Each point is reached from the start by the listed moves, each made once or not at all, plus a little noise. Say if it took an odd or an even number of moves. Then give how often each move was made.

Moves:
(1): [-3.4 19.4 44.8]
(2): [-20.9   8.2  10.9]
(3): [  3.0 -28.8  14.7]
Start: [ 9.7 -5.5 -0.9]
Points:
[ 7.7 13.7 46.1] -> odd (1, 0, 0)
[-14.1  23.8  56.7] -> even (1, 1, 0)
[ 9.9 -4.7 -0.5] -> even (0, 0, 0)
[-10.7   3.9  12.5] -> odd (0, 1, 0)

Moves:
(1): [  2.5 -12.7   2.4  -1.0  13.7  -0.9   7.4  15.5   7.0  21.8 -17.9]
(2): [ -5.5   6.2  15.6   2.6   1.6   4.5  13.8  -6.7 -13.9  -7.3   7.7]
(3): [-11.4  13.7   5.0 -39.3  31.8  -3.2 -47.3  25.0  12.0  -1.1  26.5]
(4): [ 16.4  10.8   2.6  10.0   1.0   0.4  16.3 -12.1  -1.1   0.5   2.8]
(5): [ -6.5 -17.6  14.0 -20.4  14.7   6.0  -1.0  -6.0  11.4  -7.9  12.1]
(6): [-17.7  26.5 -16.8   0.4   4.9   1.5   2.2  -1.7  23.3 -17.0 -12.7]
(7): [  5.9  -3.5 -10.9 -34.9   7.9   4.5  -6.5   8.9 -22.0 -15.7  26.8]
(8): [ 44.8  -2.7  13.8  17.7 -28.6  16.8  43.6   7.5 -33.8 -28.3  21.3]
(9): [ 19.1  28.2  22.2 -32.2 -17.8   2.0  -8.2   6.8   1.4  -6.3  16.6]
(10): [-11.2  -7.5 -11.3  13.4  -3.1  -7.8  11.2  -4.1   2.9  12.5  13.2]
(11): [ 19.4   1.9  17.7 -30.5   9.7 -20.9   8.6   6.7 -21.6 -41.3  31.6]
Start: [ -5.7  10.7  -2.9 -21.5  -8.5   1.8  -6.3   3.5  13.3   5.8  18.6]
Points:
[ -4.3 -23.5   1.8 -78.5  28.1  11.2  -7.0  21.5   9.6   3.3  39.5] -> odd (1, 0, 0, 0, 1, 0, 1, 0, 0, 0, 0)
[ 18.0   7.0  15.1 -56.9   6.0  34.0  53.0  21.0 -15.6 -48.3  56.3] -> even (1, 1, 0, 0, 1, 1, 1, 1, 0, 0, 0)
[-37.4  -6.8  22.9 -66.9  50.4   0.2 -21.9  26.6  32.3  24.1  60.2] -> odd (1, 1, 1, 0, 1, 0, 0, 0, 0, 1, 0)

Moves:
(1): [ -8.6  -1.8  -8.7 -12.6  -1.3  -7.0   1.0  -5.2   2.6  -2.1  -5.8  -2.4
   9.5  -8.5   4.5  -3.9   5.1   6.3   4.6   1.6   9.9 -11.2   1.5   6.8
  -4.5   2.7]
(2): [-10.7  -5.4   3.6   4.6  -1.8   6.6 -12.3   3.2  -4.5 -12.1   7.7 -18.2
  -3.6  -5.8   5.0   4.9  -2.5  -3.4  -4.8  16.9  -9.3  -2.7  10.8  -2.5
  -4.5  -0.2]
(3): [ -1.8  -0.9   5.0  -6.6   0.5  -2.3   1.8  -7.1  -9.7  -4.6  -2.0  -9.1
   4.6   0.8 -13.4  -8.9 -13.2  -1.8   2.4   9.3  -4.8   2.3  -1.2  -0.7
  -5.9  -0.9]
(4): [ -5.5  -4.7   2.0  -9.1  -0.1  -6.5  -2.5  11.6  -6.5  -2.5   7.0   7.6
  -5.3  -0.8  -3.0   2.6   5.1   7.2   2.2  -0.7 -12.6  -5.7 -18.0  -5.6
  11.9   9.4]
(5): [ -8.6   6.1   2.2  -3.7   1.7   3.1   3.4 -11.7   2.2  -5.8  -7.5  11.4
  18.2 -11.9   0.2  -9.6   3.9  -2.1 -11.0   2.6   3.5 -10.7   0.9  -1.7
  -7.3  -7.5]
(6): [  0.9 -18.3 -31.6   5.4  10.3  -8.7   4.6   4.1   6.5  10.3  -3.4  13.8
  22.3   2.7  14.4  -3.1  12.4   0.9   9.9   3.1   3.5   1.2  15.3  16.6
  -6.9 -13.2]
(7): [-13.8 -11.0   2.8  -9.0   4.0   2.1 -10.5  10.1  13.4   4.3   6.0  -1.0
  -2.6   3.6 -12.8  10.4   0.2   2.8   2.5   5.7   2.4   2.0   9.0  -2.0
  -3.6   5.1]
(8): [  4.4  -3.7  -5.4   1.3   6.9  -0.1   4.4 -11.4 -14.5 -11.3   5.8  13.9
 -21.3   4.4 -18.2   7.1  -7.1  -1.9  -6.4  -1.2  -5.3   2.3  -5.0 -12.8
  15.5   4.9]
(9): [  1.9   2.1   3.5   1.8   0.9   2.8   6.8  -1.8  10.3  -0.8   3.7   1.6
  -4.4   5.8   5.9  -6.9   7.7   3.6   2.1   1.8   2.3 -11.5   3.2   3.2
  -3.1  -8.5]
(10): [-1.0 -2.5  4.0 -0.1  7.2  6.0  3.4  7.7 -8.3 -1.9  4.8  0.5  1.4 13.2
 -2.5  1.6 15.4  2.0 -1.9 -7.8  1.9  1.4 -3.0  2.0 -4.9  2.2]
(11): [ -7.9 -14.9 -10.7  15.4   3.6   4.7   9.8  15.8   9.2   6.0  -2.1  -1.4
  -0.6   2.2  10.7   6.9  -2.6   5.4  -3.1 -13.5   0.1  -9.7   2.5   1.3
  -4.4   3.2]
(12): [ -2.2   7.8   2.1  10.5  16.6  -5.8  -0.2   6.2  -0.7  -4.1   4.3  -4.7
  14.3 -11.4   1.8 -12.3   5.9   4.1  -1.9   8.5  -3.3   4.3  12.5  -5.4
   1.7   2.8]
(13): [ -1.7   2.6  -4.3  13.8  -4.1   5.0  -7.6 -10.0   4.8  16.1  13.6   5.5
 -10.1  -6.0 -24.0   1.8   2.6  -7.1  -2.7  -9.5 -12.2  -6.1   7.1  -4.3
  -5.0   2.2]
(14): [ -1.3  -3.5   4.2 -16.2  10.8   0.6  -4.4   1.1  -8.5   3.5   4.2   5.4
  -6.2  13.3   1.7  -7.1  -9.2  -7.2  -3.5  -6.7   1.8   0.8  -2.1   2.7
  -6.8   2.9]
(15): [  6.2  -2.5  12.0 -27.8   6.6  -8.1   0.0  -1.9   0.6   7.7   6.2  -2.7
   7.0  -3.5 -10.3   0.6   2.5 -11.4   2.4  -0.6  -7.4  -1.7   7.0   5.3
   3.1  -1.9]
(16): [ -7.4 -12.1 -23.3   3.4   0.1   6.9   1.6  -5.4  13.3 -16.5   2.7   5.1
  -1.5  -4.3  -4.4   5.2   9.1   7.3  -9.7  -1.5  -8.7   3.7   3.5   1.5
 -11.6   2.3]
(17): [-4.6  6.0 -0.8 -4.0  1.3 -9.0  0.9  0.2  5.3  3.3  2.1  4.4 -0.3  0.9
 -1.3  1.4 -0.6  1.2 -1.6 -3.9 -2.2 -0.2  2.9 -6.2 -2.8 -9.7]
(18): [  1.1 -14.4  -3.4   1.1   4.5  -6.4  -6.5  -2.0   3.0  -3.7  13.6   7.6
   5.5  -5.8   0.2   2.5  -6.1  -5.2   4.3  -0.8   4.0  -7.6   4.1   0.3
  -1.1  -4.3]
(19): [  3.6   3.8  -3.4   0.4  -2.6   0.5  -1.5   7.0  -3.1  -3.6  -2.1  -0.6
  -0.9   5.0   1.3  -9.0  -1.2   8.4  -8.5  -6.1   0.0  -9.8  -2.5 -18.3
  -7.9   0.0]
(20): [ 17.8  16.7  23.1  -8.5  -8.0 -14.6  -9.0  -2.9   0.0  15.0   1.2   6.3
 -22.9  -4.4 -11.7  10.7 -14.2  -0.8   2.6   0.3   1.9   2.4   7.2  -4.4
  -8.5  -9.6]
(21): [  1.8   7.3   1.7  -6.3   4.3   3.4  -9.2   1.9  -5.2  -5.9 -10.3  16.8
 -15.4   8.7  -3.4  10.6  10.8  14.7  19.5 -14.9   4.0   7.1   4.5   6.0
   7.7  -1.4]
(22): [-10.4  -0.8   5.4  -2.1  -7.7  -1.5   5.8   6.6  -4.8  -3.0   2.8   8.5
   8.2 -15.2 -10.5 -15.4  14.1  -0.8   3.1   1.2  -1.5  -3.6  -7.8  -5.1
   7.5  -3.4]
(23): [ -4.1  -0.8  -8.0  -3.0   0.1   6.9   5.5  -1.4 -10.4   6.3   3.8  -8.4
   4.2   1.8   7.3   2.0 -12.6   8.3  -7.3   0.4  -0.4   3.5  -6.3 -16.6
  -6.1   3.8]
(24): [ -1.4   8.5  -3.6  -1.4  -2.1   4.6  -1.7   3.3   8.6 -16.8  -1.0   3.2
  -9.2  -6.7   4.3   5.8  -5.6   2.7   4.3   5.8   9.6 -13.8  -3.2   2.3
   2.8  -2.2]
Start: [ 10.1   4.1   7.3  -2.4  -8.8 -14.6  -3.2  17.0  21.0  10.4   5.7   0.9
   5.4  12.1  -7.4  -7.3  -6.3  -5.8  -4.6   2.4  -2.0   3.9 -16.9  -1.9
   6.6 -12.1]
Points:
[-12.1 -23.6   1.1 -46.5  11.2 -23.5 -29.3  45.4  11.7  16.8  32.5  29.6
   0.4  27.1  -7.8 -10.1  13.8  23.7  18.2  -2.8  18.8 -25.5  16.6 -14.7
 -36.3 -35.5] -> odd (1, 1, 0, 0, 0, 1, 1, 0, 1, 1, 0, 0, 0, 1, 0, 0, 0, 1, 1, 1, 1, 1, 1, 0)
[-34.6 -27.3  22.6 -45.6  -5.9 -26.8 -29.1  26.4  12.9  22.3  67.5  -4.8
  12.7 -18.1 -69.4  -5.3 -16.2 -16.1  -3.9  20.9 -45.6 -15.1  -9.8 -38.7
   0.0 -11.0] -> even (0, 1, 1, 1, 0, 0, 1, 0, 0, 0, 0, 0, 1, 0, 1, 0, 1, 1, 0, 0, 0, 1, 1, 0)
[ -0.4  15.3  27.7 -83.1   1.4 -27.9 -42.1  24.0  19.5  35.4  30.8  31.1
 -44.6   9.7 -55.2  26.3 -21.6   9.3  19.0 -17.0  -5.2 -18.7  -9.4 -12.1
  -2.7  -1.2] -> even (1, 0, 0, 1, 0, 0, 1, 0, 0, 0, 0, 0, 1, 1, 1, 0, 0, 0, 0, 1, 1, 0, 1, 1)
[ -2.2  13.8  20.2 -42.4  20.2 -27.4 -21.9  27.5  27.7   2.1  56.1  44.7
 -38.2   0.0 -94.9  -6.2   5.5  -7.5 -26.0 -13.6 -25.2 -14.0   8.4 -46.2
 -14.0 -16.1] -> odd (0, 0, 0, 0, 0, 0, 1, 1, 0, 1, 0, 1, 1, 1, 1, 1, 1, 0, 1, 1, 0, 1, 0, 1)
[  7.7 -23.0 -48.0  -4.1  22.0 -35.5   5.7   5.8  32.1  37.3  32.0  26.3
   5.1 -15.1 -35.8   7.6  -5.4   5.9 -16.7 -10.5 -23.5  -7.5  28.8 -14.5
 -19.7 -14.1] -> even (1, 0, 0, 0, 0, 1, 0, 1, 0, 0, 1, 1, 1, 0, 1, 1, 0, 0, 0, 1, 0, 0, 1, 0)

Moves:
(1): [ -2.9   1.2   7.4   2.8   5.0  -5.2   2.5  -7.0  11.0  -0.7  -3.1   2.5
 -23.5  11.7  -5.1   4.7   1.5   6.0  -4.0 -21.7   2.4   8.7   6.6   2.9]
(2): [-10.8   6.8   0.1 -30.6  10.6 -23.0   3.5 -17.9  17.2  -1.3 -12.8  -2.9
  -3.1  -7.8  -7.1 -33.6   9.9 -24.2 -18.6 -14.5  -1.2  -0.2 -16.8   1.7]
(3): [ -4.4   7.8  -0.6  -7.8   0.2   1.2  10.1   1.9 -16.1 -11.0  11.0   4.7
  14.9   5.0  -7.4  -5.1  -1.6 -21.5  17.3   5.2   0.3  21.7   9.7 -19.3]
(4): [  7.8   3.6  -7.2   0.0   4.0   0.6   5.5  -9.2   4.8  -5.0   0.6   1.5
   9.1  -6.7  -3.7   5.6   3.5  -1.1   1.7 -23.9  -8.4  19.8  11.0  -9.5]
(5): [ -8.5  -9.2 -24.1  -3.4  -1.5  21.7  15.9  14.4 -16.1  16.9  -1.9 -10.1
   5.4  -3.6   2.9  -9.5  15.0  -2.7  -0.8  15.3 -14.6  -0.6  10.7 -33.9]
(6): [ 1.8 -6.1 -7.1 15.1  5.8  8.2 14.0 -4.9 -4.6 -1.3  7.2  4.3  9.6  1.3
 -1.8 -5.3  8.5 -8.0  0.4 13.9  1.3 -7.1 -3.3 -4.9]
(7): [ -7.2   8.3  -8.9  -2.9   7.3  -6.1  -0.4  -9.8  -3.9   5.9  13.1   8.4
  -6.9   1.8   7.5  -2.4   0.2   4.1  -8.9   4.0 -10.6  -2.7  17.8  -6.8]
(8): [  4.8 -20.0 -14.5   1.2  11.2 -26.7   3.8  -1.1  15.3  -3.9  -9.4  -0.2
  -6.4   7.6  -3.4  -9.2   7.4  13.4 -12.5   3.3   5.3  -7.2  -5.4 -20.5]
(9): [  3.6  -8.5 -19.5   1.8  10.8 -17.8  10.8  -2.8  -3.5 -14.4  -6.2   8.8
  13.4  13.6  16.0 -13.1 -21.9  -4.8  -7.5   0.1  20.1  23.9  -9.4 -26.3]
(10): [ -6.3  -6.1 -15.9  11.3  -2.0  -3.8  16.8   6.3 -10.9   7.3  -1.4  -9.5
   6.4 -13.2   2.6 -12.9  12.0  -4.0  -2.0   3.9   5.0   1.7  14.3  -1.8]
(11): [-16.5   4.8  -0.9  -7.7   9.7   5.6 -19.6  15.3  -3.7  17.3 -11.3   9.4
 -18.2  -7.0  -5.8  -5.4  24.8   3.9  -7.3  -5.6  -1.1  14.2  -7.1   2.0]
(12): [-11.1  -4.6  -0.1   0.4 -18.1  15.7   3.3  -8.9  -6.1   3.4 -17.8  16.7
  -7.5   6.1 -13.1  10.8   2.0  10.1   4.0  -2.3 -15.2   7.3  10.7   8.7]
(13): [ 11.7  -9.7 -10.9  -8.6   1.6   2.1  15.0   0.3  -1.5   3.3   2.1  -3.8
  -8.6 -16.8  -2.1   4.5   2.6 -10.4   3.6   0.1  -1.8  -1.6  -0.3  15.2]
(14): [ -7.8   3.5 -13.3   8.4   1.5   1.3  10.8  21.8   4.4   3.2  -1.3  15.0
   0.8  -7.3   5.9  -2.9  -3.2 -16.0   1.9 -16.8 -11.3  -2.5   6.8  -5.8]
(15): [  8.5  -0.4  -7.2   8.9 -14.7  -2.0  -5.0  -6.1  -2.7  -6.3  12.8  -2.6
   6.7   2.9   5.4  -1.2  18.2  -0.7 -15.1   6.3 -13.3 -10.1  -3.4 -15.7]
(16): [ 14.1   0.6  -0.2 -19.5   3.3  -9.5  -7.3  -6.2   5.1   8.9   5.8  -1.4
  -4.9   7.5 -18.0  -6.3   6.2 -13.0  -6.4 -14.3   7.0 -10.1  12.5   8.6]
(17): [-14.8  15.2 -12.8  15.7  -1.2   8.0  -3.4   5.1  -2.5   4.1  -6.5  -2.7
   4.9  -4.7  -1.5 -16.0 -20.5  12.9  15.4  15.0  -9.6  22.2 -10.9   5.7]
(18): [-12.5 -12.3   1.4  -2.7   7.9  -6.8  -4.4   6.2  -6.8  -5.6  12.4  -8.6
   3.5   4.6  -9.0  -2.9   3.7  14.2  -6.6   0.8  -5.9 -14.4 -14.5  10.1]
(19): [ -4.3   8.2   5.3   9.8   0.5  -1.8  -3.4  -2.2   9.1  11.1 -12.4  -2.6
  -2.1  13.7  -6.1  17.3  -0.2   3.9  -1.1  -1.8  -3.1   5.6  -0.5   7.9]
(20): [ 29.2  -5.8  11.8  -5.7   2.9 -11.7   7.6  -3.8   3.3   5.6  19.2  12.2
  -3.9  -2.2  -7.5   2.4 -13.0  -6.4 -11.6  -4.0  11.2  -3.8  -3.7   6.6]
(21): [  0.2  -4.2  12.3   2.9   2.2  15.3  -8.9   6.1   2.9 -11.8   3.2  -6.1
   7.3   3.8   8.4   8.0   2.7  -1.0 -13.9  13.1 -12.2  11.0  10.7   2.5]
(22): [ -7.7 -25.4  -7.3  -0.6  -5.7  -6.6   1.5  -0.9   2.1  16.9   7.0  -9.4
   6.8  -6.3   6.4  -2.6 -12.9  -3.4  16.9  -7.7   0.8   9.0  -7.6   6.6]
(23): [-16.5 -10.3   7.7  10.5 -13.2   5.5 -23.1  -5.7 -15.1 -10.7   2.2  -9.1
   0.4  -9.7  -9.3   9.3  -2.0   3.4  -9.6   4.9  12.0  -2.6  -4.4  -4.0]
(24): [  3.8  14.5  -5.4 -24.4  -3.9   0.6 -11.3   7.6  21.1  -0.8  11.4  -0.3
  11.8   4.0  -9.9  -4.5  16.7   8.4  -8.8  -6.2   5.9   4.2  -1.8  -5.2]
Start: [ 17.3  -0.5  -0.3  -7.4  -7.5  24.7   2.5  -0.3 -13.2   6.4 -15.1  -9.9
  39.4   5.1  10.0  -4.6 -10.6 -16.0   4.2  -7.9  -5.3 -14.7 -37.4 -14.4]
Points:
[ 15.5  -2.9 -15.3 -14.5 -24.7  27.3 -23.1  -1.3 -26.6 -47.7  15.7 -13.7
  94.9  24.1  11.8 -13.9   4.3 -31.8 -33.8  18.2   7.0  31.9 -38.1 -84.5] -> even (0, 0, 1, 0, 0, 0, 0, 0, 1, 0, 0, 0, 0, 0, 1, 0, 0, 0, 0, 0, 1, 0, 1, 1)
[ 26.5 -27.1 -59.4 -33.8 -17.9  41.3  15.9  20.6 -24.5  55.4  40.1   2.4
  69.0 -20.6 -43.6  -8.3  51.7 -82.7 -14.4 -40.3 -19.5  19.3 -21.1 -69.8] -> even (0, 0, 1, 1, 1, 1, 0, 0, 0, 0, 1, 0, 1, 1, 1, 1, 0, 0, 1, 1, 0, 1, 1, 1)
[ -1.2 -23.7   0.1   3.7 -18.4  46.4 -20.5 -21.0   5.5  46.7 -25.4   3.5
  14.0  41.6 -20.2  14.3  39.7 -14.2 -23.0 -29.7 -42.0  14.2 -20.4   1.8] -> odd (1, 0, 0, 0, 0, 1, 0, 0, 0, 0, 1, 1, 0, 0, 1, 1, 0, 0, 1, 0, 1, 1, 0, 0)
[ -6.5   4.1 -79.8 -57.9  -5.3  45.3  79.2 -20.7 -29.4  20.0  -2.9  -3.4
  70.3 -25.9 -19.8 -60.5  58.3 -68.1  -7.4 -18.3 -43.8  27.9  13.8 -70.3] -> even (0, 1, 1, 1, 1, 1, 1, 0, 0, 1, 0, 1, 1, 0, 0, 0, 0, 0, 0, 0, 0, 0, 0, 1)
[ -3.6 -69.5 -47.1  -8.3  34.8 -15.8  42.5  -1.5  -6.7 -10.3 -35.0  19.2
  16.2 -16.2 -21.0 -45.9  25.4 -41.3 -77.1 -57.0  -5.4  30.5 -40.5 -34.8] -> odd (1, 1, 0, 1, 0, 1, 0, 1, 1, 1, 1, 1, 1, 1, 0, 0, 0, 1, 0, 1, 1, 0, 1, 0)
[  3.4 -72.3 -34.9 -27.6  10.6  -4.3 -24.3  20.9   2.8  16.5   7.6  17.3
  53.6  22.3 -32.6 -26.4   9.5 -15.0 -54.3 -29.7  15.1   7.5 -52.5 -39.1] -> odd (0, 0, 0, 0, 0, 1, 0, 1, 1, 0, 1, 1, 0, 1, 0, 1, 0, 1, 0, 1, 1, 1, 1, 1)
[-23.7 -50.9 -51.5  19.3   6.7  14.8  21.3   8.4 -47.0  25.7  23.0 -43.7
  76.1  -1.8  -9.7 -21.3 -18.2  -7.6 -11.7  21.2 -35.9  43.3  -7.9 -68.5] -> odd (0, 0, 1, 1, 1, 0, 1, 1, 0, 1, 0, 0, 0, 0, 0, 0, 1, 1, 1, 1, 1, 1, 1, 0)
[ -3.6 -21.5 -33.2 -11.8  11.0  29.2  27.7  -0.3 -37.9  76.0  -6.0   7.1
  -0.4  22.6 -42.6 -11.3  48.3  -9.2 -40.6 -18.8 -28.3 -18.0   7.2 -17.1] -> odd (1, 0, 0, 0, 1, 1, 1, 0, 0, 1, 1, 1, 0, 0, 0, 1, 0, 1, 1, 1, 0, 0, 0, 0)
